Each row of a before or after table is a point. The points were changed in one or more steps. Then noise was added and the rows were shuffled. The steps act on columns, c1 being the first. Write out the steps. A step turns or swaps two columns, mirrors them in a line or flattens them onto one, adds a multiple of one to another, or multiplies or shifts one. Angles are multiples of 10 degrees, from the lower column toward the higher: turns from -170 to 170, lines from 10 to 170 but not 90. Use the fewest steps. Two steps may share a column if one is a turn and the other turns, adds or multiplies; they go together, in the order done. Otherwise the lowest column goes first.

Before:
[[ 55 -23]
 [-22 -11]
 [ 89 -33]
 [-10   1]
 [ 24   7]
 [ 52 -18]
 [ -1  13]
 [-11  -9]
 [-18 -20]
 [ -9  -4]]
After:
[[  9  13]
 [ 13  25]
 [ 17  20]
 [-90   2]
 [-20 -15]
 [  8   3]
 [ 10   7]
 [-59   6]
 [ 10 -11]
 [-58   0]]
Steps: turn c1 and c2 by -160 degrees

Before:
[[ -5  14 -15 -25]
 [ 62  -1  53  -6]
 [ 44 -22 -58  -5]
 [  6 -12 -28   3]
 [-33  53 -36  79]
 [  3  -1   6   4]
 [ 10 -28  50 -41]
 [ -2  53  -2  63]
 [-13 -11 -10  29]
 [  4 -15  18 -17]]
After:
[[  3  -3  12  -4]
 [  0 -16 -37  15]
 [  1   8 -28   8]
 [ 50  21 -64  20]
 [-14  24  19 -24]
 [ -3 -16  60 -79]
 [ 61  -3  49  15]
 [-32  -9  44 -96]
 [  7   3  15  50]
 [  3  10  -1  21]]
Steps: add 1 times c4 to c3; turn c2 and c4 by -150 degrees

Before (13 x 9):
[[-11 -42 -13  45   1 -11  -6  17 -38]
 [ 25  -2 -66  31  -3  19  -3 -40   3]
 [ 62 -41 -29  17 -52   6 -45  -2  12]
 [  1  -4  17  45  -4  28  10 -11   8]
 [ 21 -29 -25  26  32  -5   6  44   7]
 [-25  52  31 -61  24 -28 -14 -55  66]
 [ -4 -10  -3  -3   2  13  -7   8 -47]
 [ 60 -41 -71 -19 -19  26 -21   7 -10]
 [-20  -4  72 -27  82  -4  -4 -88  34]
 [-29 -42 -17  10   0   2  -9   5 -30]
 [-38  11  13 -12  53  13 -66 -41  45]
 [ 22 -49 -53 -10 -35  70  -4  16  26]
 [-50 -13  28 -23  36 -43   0 -76  63]]
After:
[[-24  53  29 -60  25  43  18 -55  59]
 [ 21 -49 -51 -12 -32  59   3  13 -49]
 [ 27  -2 -67  25  -7  13 -21 -42 -15]
 [ -3 -10  -5  -3   0 -36  -3   9 -37]
 [ 21 -31 -25  27  33   5  -7  46   8]
 [  1  -2  19  42  -3  22 -18  -9 -18]
 [-11 -44 -13  37   1 -37 -30  15 -12]
 [-50 -12  29 -17  33  35  11 -74  69]
 [ 60 -38 -73 -23 -16   4  -7   8 -28]
 [ 61 -43 -28  -5 -53  13 -46  -2   3]
 [-38   8  12 -46  54  47 -53 -45  12]
 [-30 -44 -18   7  -1 -26 -16   8 -18]
 [-19  -6  72 -25  83  26  12 -91  18]]
Steps: turn c4 and c7 by -30 degrees; turn c6 and c9 by -60 degrees

Before:
[[-45  34  17  21  10  26 -42 -25  53 -34  61  -4]
 [  4 -20  24  31   9 -31 -16  -4  12  50  -7 -47]
 [-11   4  19  36 -16   6 -46   5  21  18 -19 -21]
 [ 20  34   6   9   1 -17  -2  12  17  -4 -17 -19]
 [ 37  36  -6  80  24  46   0 -48 -20 -54  45  32]
 [-38   7  -6  43  29  -4 -44  41  14  -8   9 -31]
 [ -6 -30  13  12 -40 -12  10  17  16  15 -25 -42]
 [ 28   0   8  -4  -7  20 -15   1  -7   9   1 -31]
 [ -3 -14  54  36 -31  -9 -23  10  -3   9  31  -5]]
After, 9 rows:
[[-48 -16 -23  31   3  23 -44 -19  55 -35  62  13]
 [  7 -95 -10   4  10  47   3 -47 -23 -54  45  64]
 [-23 -30 -16  -6  -8   7 -46   9  22  16 -18 -17]
 [ 28  -5  -6  -2  -3  19 -17   6  -7  10  -2 -17]
 [-48 -28  22  -3  13  -4 -45  37  13  -9   8 -33]
 [-14 -27 -47 -26 -12  -9 -22  27  -4  10  30 -10]
 [ 16 -28  -1  27   2 -16  -3  14  17  -4 -19 -29]
 [ -8 -19 -23 -31   3 -29 -12   5  11  50  -9 -68]
 [-10   3  -6 -29 -17 -13  12  22  15  15 -25 -51]]
Steps: turn c1 and c4 by 20 degrees; turn c2 and c4 by 110 degrees; mirror c3 and c8 in the line at 80 degrees; multiply c5 by 0.4; add 0.7 times c6 to c12

Before:
[[ 12 -11  15  24 -46 -43 -27 -28  15  17 -22  32  33   7  24  -2  41  15
   33   1]
 [ 35 -33  31  -3   8  14 -26 -66  17  13   5  43  39 -51  51  -6  34  17
    2   0]
 [ 22  44   9 -46 -13  24 -14 -11  44 -31 -10 -28 -85  64   3  -9  42   8
  -19  50]
 [ -4  17  -9   1 -92   0  27   1 -17 -48 -53  -3  14  14   5 -17   9  -2
  -53  29]
 [-28 -39  41   9 -42 -16  45 -31  28  27  15  38  39 -33  35 -30 -29 -83
   -5   5]
 [ 54 -12  36 -28  13 -30  11  -9  28 -13  28  35  30   9  34 -55  -3 -13
   15 -30]
 [-41 -20  20  -9  -5 -34 -12 -23  -9 -16 -35  77  32  25  23   8   5 -19
    3 -33]
 [ 54  56 -42 -12 -61 -15  22 -20   2  22 -23  34 -10  50  23  17 -25 -33
  -62  38]
 [ 43 -25 -25  -2   6 -17  61  18   5  50 -28   5  -2 -11 -13 -14  35   0
  -15   8]
 [ 45   8  22  -6 -42 -10 -21 -35  32 -11 -34  56  48 -40 -46 -47 -24  -2
  -10 -53]
 [ 31  19 -63  20   7  44  -5  -8  94 -25  15 -32 -10 -54  -7  -7 -21 -13
   17 -22]]
After:
[[-40 -21  21 -11  33 -34 -12 -22  -2 -16 -13  47 -31 -28  22 -17   5 -63
    2 -27]
 [ 54  56 -40 -11  50 -15  21 -20   1  23  42   5   9  21  24 -61 -25 -46
  -61  13]
 [ 15 -12  14  24  41 -44 -26 -27 -25  17  30  34 -26  -3  24  -5  39  -8
   33   2]
 [ 35 -33  30  -2  -8  14 -25 -66 -29  12  -5  44 -29  14  51  50  33 -16
    2   2]
 [ -5  18  -9   0  92  -2  28   0  12 -47  55  -2 -18   5   6 -17   7   1
  -53  32]
 [ 53 -11  36 -29 -30 -31  12  -9 -37 -13   3  18 -20 -58  32  13  -4 -33
   17  21]
 [ 22  44   9 -45  14  24 -12 -10 -11 -31   6 -16  93   9   4 -71  41  23
  -20  41]
 [ 30  21 -62  20 -19  43  -5  -7 -86 -27   1 -32  40  -2  -8  58 -21  11
   16  -9]
 [ 45   7  21  -7  50 -10 -20 -35 -48 -13  18  42 -34 -53 -48  61 -24 -37
  -11   1]
 [-27 -39  40   9  10 -13  44 -32 -38  28  45 -23 -31  -4  36  34 -29 -86
   -6  24]
 [ 43 -25 -24  -2  20 -18  62  18  -4  50 -19   4   4   0 -12  11  35  -2
  -14  16]]
Steps: mirror c5 and c11 in the line at 120 degrees; turn c9 and c13 by 160 degrees; turn c12 and c18 by -40 degrees; turn c16 and c20 by -50 degrees; turn c14 and c16 by -110 degrees
